Each point is reached from the start by the listed moves, each made once or not at all, plus a little noise. Is the number of moves made odd or even? Then give how often each move was made.

Moves:
(1): +3.33, +1.12, -0.34, +0.04
(2): -0.51, +2.30, +0.97, +0.17
(3): -0.24, -0.50, +1.94, -1.87
Start: +0.33, +0.55, +0.86, -0.14
Points:
+3.13, +4.10, +1.31, +0.08 => even (1, 1, 0)
+0.01, +0.13, +2.85, -1.92 => odd (0, 0, 1)
-0.04, +2.87, +2.07, +0.15 => odd (0, 1, 0)

Moves:
(1): +2.98, -1.58, -0.30, +0.81, -0.12, +0.49, -0.28, -0.81, -0.68, +0.28, +0.51, -0.88, +0.10
(2): +1.49, +3.07, -0.94, +0.15, +0.60, +0.61, -2.23, +1.08, -1.48, +1.17, -0.12, +0.08, -0.41
(3): +1.30, +1.45, +4.16, -0.72, -0.66, +0.29, +0.50, -0.43, +0.93, -1.43, -0.22, -2.11, +1.26
(4): +0.10, +0.64, +0.87, +2.65, +0.62, -0.18, +0.06, +0.36, -0.17, +0.49, -1.28, +0.60, +0.38
(5): -0.30, +0.25, -0.60, -0.60, +3.72, +0.35, -0.04, +0.09, +0.18, -0.66, +0.05, +0.79, -0.91
(6): -1.70, +0.01, -0.51, -0.14, -0.11, +3.79, +0.56, -0.47, -0.65, +0.35, -0.47, +0.34, +1.21
(7): +1.00, +1.08, -0.06, -0.85, -0.51, -0.89, +4.11, -0.27, +0.61, +1.79, -0.83, -0.10, -0.06
(8): +0.66, -0.02, +0.50, -0.06, -0.69, +0.67, +0.88, +2.71, +0.53, -0.68, -0.08, -0.67, -0.53
(9): +0.14, +0.33, +0.10, +0.49, -0.02, -0.05, -0.44, +0.00, +2.73, +0.62, +1.59, +0.71, +0.88
(10): -0.97, -1.57, +2.41, -2.46, +0.24, -0.26, -0.94, +0.72, -0.88, +3.87, +0.79, +0.47, -0.24
(11): -0.30, +0.38, +0.70, +0.69, +0.49, +0.26, +0.82, -0.41, -1.55, -0.23, +2.61, +0.03, -0.52
Start: -0.86, -0.55, -0.23, -0.40, +0.03, -0.55, +0.43, +0.14, -0.04, +1.03, -0.76, -1.75, +2.58
Points:
+4.46, +2.07, +5.80, -0.23, +4.12, +1.43, -1.97, +3.87, +0.76, +4.89, +0.39, -2.61, +3.15 => even (1, 1, 1, 1, 1, 0, 0, 1, 1, 1, 0)
+3.60, -0.41, +4.73, +2.42, +0.01, +0.18, +0.77, -0.42, +0.40, +0.49, -1.80, -4.37, +4.55 => odd (1, 0, 1, 1, 0, 0, 0, 0, 0, 0, 0)
+3.67, +0.78, +0.53, -2.17, +0.40, -0.96, +0.69, +1.07, +0.36, +8.81, +1.02, -1.80, +2.93 => odd (1, 1, 0, 0, 0, 0, 1, 0, 1, 1, 0)
